Each row is a point. To make a cloud, some directions were put in groups of two or more. Within a group, all points are equally far from the middle, so they leave a hole (a ring in 2 directions, a hollow ball in 3). The other directions are filled evenly. Then the cloud was stretched, turned, moved and blurred a little. Count the holes, and give their numbers of directions, smallest first.

Cloud (13 x 2):
-59 2

-24 -8

21 28

-29 -40

-23 14

-24 -71

34 16

-14 -65

-45 18

18 46

29 20

-5 55

11 3
Holes: 0

Cloud (13 x 2):
59 34

42 13

43 51

-23 15

-12 -36

21 -41

13 -38

44 -25

23 -21

2 -28

4 51

25 19

28 60
Holes: 0

Cloud (20 x 3):
2 -45 8

40 -31 -21

41 -26 56

31 32 -1

-12 30 -64

38 25 -36

53 19 35

38 -41 13

31 2 -62

-33 -36 28

-10 -18 49

10 48 6

-15 53 32

10 -35 29

-10 0 20

-11 29 -3

-38 -29 -6

38 -34 28

-48 -64 -22

53 40 28
Holes: 0

Cloud, 19 rows:
14 -48 8

-22 20 -49

45 -16 -16

46 15 -27

25 65 3

-38 2 50

25 64 11

42 -25 -10

51 -12 -2

-50 41 20

31 62 8

19 -28 -32

-6 -51 15

-2 2 -51

1 -25 -40

18 3 -47

-5 68 -11

15 -37 38

41 19 43
Holes: 1 (3)

Cloud:
5 -37 44 8

-53 -11 26 -23

-15 -25 3 81

3 -30 27 57

25 -21 -16 50

-38 -25 -8 80

13 -15 -22 65

-45 29 -11 -19

-49 -2 22 52

34 -15 -17 24

-54 -33 -22 60

-18 12 -7 -55

-21 43 7 22

-57 -6 23 -19

-41 24 -12 -31

14 30 33 7

-62 4 19 6

2 -7 -30 68

10 -42 -19 -8

-13 -59 5 1

6 -30 49 1

-42 -20 -43 53

-35 -8 -46 54

17 -49 6 26

-36 26 -36 2

5 0 43 -44

-29 -54 21 -7

-57 -45 -9 27

-41 -15 -49 35

-31 14 -29 -32
Holes: 2 (2, 2)

Cloud (27 x 4):
53 -10 33 59

62 -34 10 9

79 -40 19 -16

50 3 32 47

-3 -15 55 10

-10 42 -30 31

31 44 9 -1

-24 56 10 35

45 28 -17 14

8 31 22 12

68 38 -22 -30

7 24 21 -49

70 51 -18 -37

2 -8 33 -24

-46 16 -19 23

-24 39 27 -3

-15 -20 -21 -9

-10 13 -18 14

48 18 -77 5

58 -5 -22 -35

6 -12 45 -36

-25 56 6 19

23 -4 36 42

50 -41 -7 34

57 22 19 -20

53 15 30 -21

36 -29 11 52
Holes: 0

Cloud, 50 rows:
12 32 -40 -57 58 26

-13 31 25 25 -41 26

26 -42 -36 -51 12 12

21 58 -49 -26 45 53

5 -21 -7 -67 33 -7

19 -29 -38 -4 -17 -39

85 -15 -38 26 -50 7

-4 -59 11 -58 0 -23

-15 52 7 -19 -16 -25

-41 31 46 1 47 16

-56 58 7 10 13 -32

8 9 30 41 16 11

28 -71 -29 8 19 51

-19 57 3 -6 -9 -4

48 14 -83 9 2 -4

47 36 -34 -28 -9 35

-25 -15 -28 -51 -18 14

-24 -18 -41 -49 -11 7

9 -47 -29 -13 -67 -39

-81 -15 -7 13 22 -14

13 21 -33 0 -36 -35

-11 -5 1 56 5 2

-50 -10 51 -16 36 23

10 -41 -33 43 28 14

19 38 -2 -24 -22 -14

1 -57 24 -50 25 -10

-46 41 46 7 16 2

33 -12 -3 -53 -32 16

53 5 2 12 20 -10

35 52 -42 9 -11 67

-1 42 -3 -19 -21 26

-30 18 55 11 5 17

-1 22 -36 -52 29 32

-21 40 -48 2 4 -32

-8 66 -24 -16 52 37

45 34 -76 15 -22 8

20 -61 -11 -16 44 36

-38 24 59 13 10 4

55 34 -31 -17 -32 30

-10 3 -10 -42 -35 36

9 18 -17 -21 -33 60

-9 38 -86 39 29 30

21 -68 -30 -12 -1 -8

-12 18 -83 25 -3 23

28 49 -79 13 10 4

28 -36 -68 -40 0 19

-32 38 -21 40 -1 1

5 -58 -1 38 -23 -8

-44 -41 41 -16 35 21

-8 -50 -22 -30 19 -41
Holes: 2 (2, 2)

Cloud (53 x 6):
-13 19 28 23 35 -53

33 -14 64 -18 -39 -30

1 -42 24 33 8 -25

19 -25 59 -20 10 -84

17 10 73 2 29 -49

32 7 -44 5 -36 -4

6 -4 -37 26 -8 -45

2 -16 34 36 -23 -59

42 -5 63 8 -31 -39

-5 27 -39 -3 -3 13

-28 21 14 -68 13 -58

35 -27 31 30 -15 5

0 38 67 -39 12 -23

-13 -26 49 -40 5 -70

-11 -5 33 -37 -42 -45

41 -16 18 -61 -33 -12

12 30 -16 -49 -36 19

-2 -13 63 -45 8 -76

27 23 67 10 -28 -49

1 43 52 -29 -6 9

22 47 -2 -70 -33 -40

41 -3 -8 -25 41 -18

23 52 -10 -24 17 -13

16 70 17 -19 -25 -17

50 -27 -15 -8 -34 -14

-7 62 2 -13 -34 -64

10 -42 57 -37 53 -30

10 21 -34 -29 21 11

-16 42 -13 -56 -4 -67

19 -27 41 10 -23 -72

56 3 -11 -28 -22 -63

13 -43 -6 -38 -27 -31

23 -30 46 -10 -14 -80

5 -44 50 1 14 8

33 3 7 -83 16 -12

-29 -2 24 -38 -25 -42

-9 55 -7 -50 -11 -67

31 12 -23 -56 -19 13

39 -16 59 -16 5 -75

9 11 -52 8 -23 -7

15 35 -33 -22 -6 -78

51 2 -25 -32 -40 -47

17 3 -9 50 -23 0

7 19 -40 -14 9 15

49 30 -29 -31 -38 -41

-22 12 54 11 38 -17

-7 38 -5 26 -19 21

28 0 0 -70 -16 12

-2 9 38 -28 -45 12

4 5 44 37 -29 13

15 -33 -31 8 9 -23

0 -59 20 -21 9 -25

9 27 -38 -40 -54 -27
Holes: 2 (3, 3)

Cloud:
-33 -44 47 -8 45 -16 -43 47

23 18 -19 36 -41 -3 -7 -3

-7 -24 48 -29 -4 28 -43 18

-15 -10 6 -52 -32 10 -46 -62

-36 34 9 -57 -39 -15 -51 -33

37 -48 -3 15 -22 66 -4 6

-26 -18 39 43 75 41 -8 4

-27 -62 21 -58 -22 -9 -13 15

42 36 -36 40 6 -17 -5 -26

12 -64 -11 -2 25 61 -16 8

33 1 -63 -29 21 33 -37 -1

-45 29 -1 22 -17 -39 -27 24

-18 -37 -37 -13 52 2 -26 75

-18 -41 1 -34 43 -46 -17 -22

20 0 -11 -20 -20 -19 17 34

-92 -7 -28 -32 61 -4 -3 48

-15 20 33 27 4 -41 -16 -40

-45 29 73 -17 13 38 -30 -46

47 -49 6 18 -39 23 18 42

-6 14 -15 -49 54 -13 -47 5

30 28 8 -19 70 87 -35 9

2 25 -18 -35 -1 47 -10 22

15 28 -12 -49 -25 -15 -40 -37

6 5 -47 -18 -2 63 -45 24

2 -37 22 32 -27 57 5 28

57 -35 39 17 -38 15 -2 -33

-26 75 -21 -71 28 10 -10 26

-1 10 46 -2 26 25 0 -21

-44 87 -11 2 18 8 0 24

-57 50 32 -23 32 41 -25 -20

-25 -31 -13 -63 -57 -47 -48 33

-36 -3 11 24 -17 14 -8 -22

23 -59 28 -23 -24 65 -9 -8

-37 -23 62 7 19 20 -31 29

-15 16 -17 33 28 -82 -33 -18

-54 -13 -8 -43 0 -30 -45 -1

-10 45 -16 -1 40 45 -45 31

7 85 57 -10 -37 17 8 11

-27 -10 -23 -57 3 17 -83 11

-2 5 -13 -29 52 16 -54 19

-1 22 -40 -38 14 11 -31 57

15 -9 43 -34 -23 49 -12 -31

-44 34 3 -65 -22 11 -19 -49

21 -20 -22 -35 71 3 3 -43

-23 48 -16 -42 37 -9 -14 -24

-62 -48 12 -65 23 9 -48 56

-25 22 47 1 26 54 -61 -18

72 -8 16 18 -1 9 22 -13

-42 35 62 -6 38 41 -47 21

8 -14 57 6 60 30 -58 -44

50 -47 -23 -32 35 13 -3 46

14 23 -22 -9 -71 -8 -29 10

0 0 -13 3 1 -26 21 -9

-15 -22 1 36 61 -40 -23 -26

-10 -31 61 -34 24 -7 -77 34

-13 53 -18 31 6 -42 -9 12

-25 -61 -8 18 61 36 -22 20

-2 -45 -39 -31 -26 21 -5 59

13 -10 -19 -68 -16 4 -39 -50

-3 -5 17 -36 -52 36 -7 -39

-8 5 -34 -41 79 39 2 4

-13 14 -74 -9 39 -29 12 67

-21 42 -36 -43 -6 4 -57 31

11 2 39 7 -70 -8 -48 -20

37 9 -24 -42 -55 24 -4 20

-16 -22 64 18 -4 30 17 -18

18 -1 -15 -28 -21 50 16 9

-3 18 20 4 -13 67 -4 2

23 0 30 -7 35 -19 -73 -49

-20 -7 -31 -22 75 16 -32 -15

-41 -26 -42 -27 0 63 -10 33

-36 32 -18 -61 11 9 -28 -10

32 35 -26 -52 5 -11 26 26

40 -29 14 12 -26 14 -40 0

19 -7 13 12 -12 35 -58 -43

18 -64 33 0 56 1 -58 7

67 30 -1 -44 41 48 -17 -6

-32 50 7 53 47 10 42 10

19 -16 -26 32 10 49 -22 22

-19 -46 18 -18 -10 53 -26 28

18 -43 -19 -47 -3 16 -30 -10

12 -36 -55 -42 -54 -30 -33 -38

5 25 10 -19 -12 -29 -23 -39

-15 -11 -19 25 2 -62 -39 8

25 6 -48 -31 -1 -38 1 5

-4 -15 -10 60 51 44 14 15
Holes: 0

Cloud:
-14 -20 40 20 32 -29 -62 11

-5 -31 -38 54 -37 -12 0 -48

-11 -14 65 -11 -30 19 -26 -45

13 60 -91 -30 13 -17 13 12

-19 -41 24 -63 17 5 -39 25

33 57 -86 -14 17 -15 26 19

28 31 -23 18 -2 23 48 -14

0 -36 22 -73 42 5 -53 50

0 22 -72 63 -18 -5 20 -4

50 40 -1 -42 50 10 -51 0

12 7 -5 28 37 26 -41 -16

65 39 -32 -27 34 20 -56 31

5 29 -21 3 56 -56 33 38

-18 -73 -23 29 -44 -8 -8 12

21 3 1 7 -22 -36 -71 -11

19 36 -55 -41 16 10 39 21

-29 -18 -6 -3 -44 -26 -40 -49

-20 9 -23 -72 -8 -41 -29 1

-17 52 -56 -14 21 -31 -64 7

-44 -32 -41 40 29 -33 -23 29

22 12 -99 21 21 23 29 19

-33 -11 -59 -26 7 -34 -2 23

-13 13 -38 -9 -65 25 25 -38

26 -24 22 -29 -44 -45 -30 -33

-33 -20 34 -12 -6 -64 -43 17

5 -17 -50 37 -24 3 63 -12

-50 31 -90 23 -15 -5 -15 3

19 -11 10 -66 52 -6 -29 9

-27 -35 -77 65 9 -7 9 25

54 -1 62 3 38 -26 -15 4

-30 -46 67 -20 -3 0 -46 -3

8 -52 -37 31 -14 -21 -47 21

65 35 24 4 39 -38 -23 -9

-28 -20 57 16 21 -30 -2 40

54 -15 0 -28 -27 -28 -73 12

-7 -28 47 -32 -35 6 -39 -37

40 -24 -22 5 14 -8 21 -13

-28 -2 24 -12 5 38 -69 -9

-64 9 -47 9 9 -33 -24 -10

43 -12 -52 20 29 -4 4 -6

-46 -24 -78 -1 -19 12 27 15

27 -39 31 0 19 12 9 -10

-5 68 -1 -19 45 -27 22 10

2 -37 16 -50 -15 -48 3 22

-23 -37 56 -18 -21 -41 -55 -1

21 67 -27 -14 38 6 -26 -2

-14 -54 -42 -17 -5 19 24 26

-23 24 -30 21 -10 26 -30 24

13 -46 -1 -75 7 -30 -49 33

-39 -3 27 39 34 -49 -31 -3

42 19 -11 7 -1 -68 -38 -21

50 -5 -94 10 29 -17 -2 31

-8 35 -19 -39 -52 -24 -7 -45

9 -19 -51 46 -42 3 18 -46

-40 9 -6 -31 -51 -28 -38 -32

-54 19 2 -6 20 39 13 -8

-23 -31 -36 16 -66 60 -17 5

3 13 3 -54 31 -58 3 -8

-43 -10 -15 -55 -6 -1 -8 -1

-15 -13 25 3 19 -53 -21 52

62 31 -44 14 -15 -54 -3 -14

47 -1 -40 -17 69 -34 20 44

-16 41 16 -33 -2 -74 -51 13

14 -64 41 -11 4 18 -26 18

25 -33 -16 -1 -64 -10 -26 -24

0 9 -60 -6 -23 39 43 -7

-14 24 -61 4 55 27 16 43

-23 13 -56 -59 -26 8 -3 8

22 -59 -6 4 -12 15 -41 44

29 -14 -38 26 -19 -22 -60 2

0 -78 -19 11 -37 41 -2 -2

23 46 -50 -11 -14 -44 -41 -30

10 39 -78 22 30 41 -2 15

-3 19 -20 -55 -7 45 -32 -16

-12 -59 -28 26 -18 -9 -30 43

3 -8 54 23 -26 32 -19 -36

-37 12 42 -23 34 -3 -28 25
Holes: 2 (3, 3)
